Each row is a point. To make a cloud, some directions were put in groups of two or more. Within a group, all points are equally far from the middle, so they leave a hole (a ring in 2 directions, a hollow ball in 3). The other directions are filled evenly. Then the cloud was stretched, turned, moved and blurred a little. How many holes are there, and how many directions does each take, smallest first?

Cloud (20 x 3):
[[-0.14  0.19 -0.07]
 [-0.08  0.05  0.13]
 [-0.42 -0.21 -0.41]
 [-0.38  0.08 -0.72]
 [-0.17 -0.21 -0.59]
 [ 0.13 -0.52 -0.31]
 [ 0.27  0.26 -0.13]
 [ 0.26  0.00  0.28]
 [ 0.04 -0.27 -0.36]
 [-0.02  0.26 -0.41]
 [ 0.01 -0.45 -0.48]
 [ 0.33  0.33 -0.43]
 [ 0.04  0.47 -0.39]
 [-0.22 -0.05 -0.67]
 [-0.26  0.29 -0.42]
 [-0.31 -0.03 -0.62]
 [-0.45  0.22 -0.46]
 [ 0.38 -0.05  0.31]
 [ 0.37 -0.61 -0.22]
 [-0.42 -0.04 -0.66]]
Holes: 0

Cloud (22 x 3):
[[ 0.38  0.40  0.13]
 [ 0.30 -0.37 -0.06]
 [-0.49 -0.25  0.01]
 [-0.09  0.37  0.11]
 [ 0.05 -0.13 -0.37]
 [ 0.13  0.60 -0.12]
 [ 0.29  0.06 -0.35]
 [-0.09 -0.42 -0.25]
 [ 0.18 -0.18  0.37]
 [-0.16  0.59 -0.06]
 [ 0.04  0.65 -0.14]
 [ 0.19 -0.07  0.20]
 [ 0.64  0.15  0.32]
 [ 0.47 -0.52  0.50]
 [ 0.77  0.35  0.43]
 [ 0.23  0.29  0.24]
 [-0.52 -0.21  0.35]
 [-0.47 -0.06  0.34]
 [-0.01 -0.22 -0.39]
 [ 0.63 -0.28 -0.31]
 [ 0.38  0.04  0.22]
 [ 0.50 -0.50 -0.22]]
Holes: 0

Cloud, 28 rows:
[[ 0.02 -0.61  0.01  0.31]
 [ 0.25 -0.22 -0.35  0.48]
 [ 0.28 -0.14 -0.06  0.50]
 [ 0.25 -0.22 -0.24  0.51]
 [-0.47  0.05 -0.49 -0.24]
 [-0.37 -0.22  0.41 -0.09]
 [-0.13  0.34 -0.04  0.40]
 [ 0.57 -0.01  0.07 -0.44]
 [-0.32  0.17 -0.56  0.15]
 [-0.24  0.48  0.24 -0.14]
 [-0.30  0.27  0.06 -0.72]
 [-0.20 -0.54  0.23  0.17]
 [ 0.14  0.49 -0.29 -0.47]
 [ 0.09  0.06 -0.48  0.46]
 [-0.16 -0.17  0.10 -0.79]
 [-0.36  0.23  0.36 -0.37]
 [-0.47  0.15 -0.25  0.33]
 [-0.18 -0.10  0.28 -0.73]
 [ 0.05 -0.26  0.32 -0.64]
 [-0.05  0.57  0.00 -0.51]
 [-0.07  0.57  0.18 -0.12]
 [ 0.03  0.16 -0.25  0.53]
 [ 0.20 -0.48 -0.13  0.43]
 [-0.31 -0.51 -0.33 -0.34]
 [ 0.31 -0.03  0.01  0.46]
 [ 0.10  0.08 -0.60  0.31]
 [-0.05 -0.35  0.45 -0.17]
 [ 0.43 -0.23 -0.48 -0.21]]
Holes: 2 (2, 2)
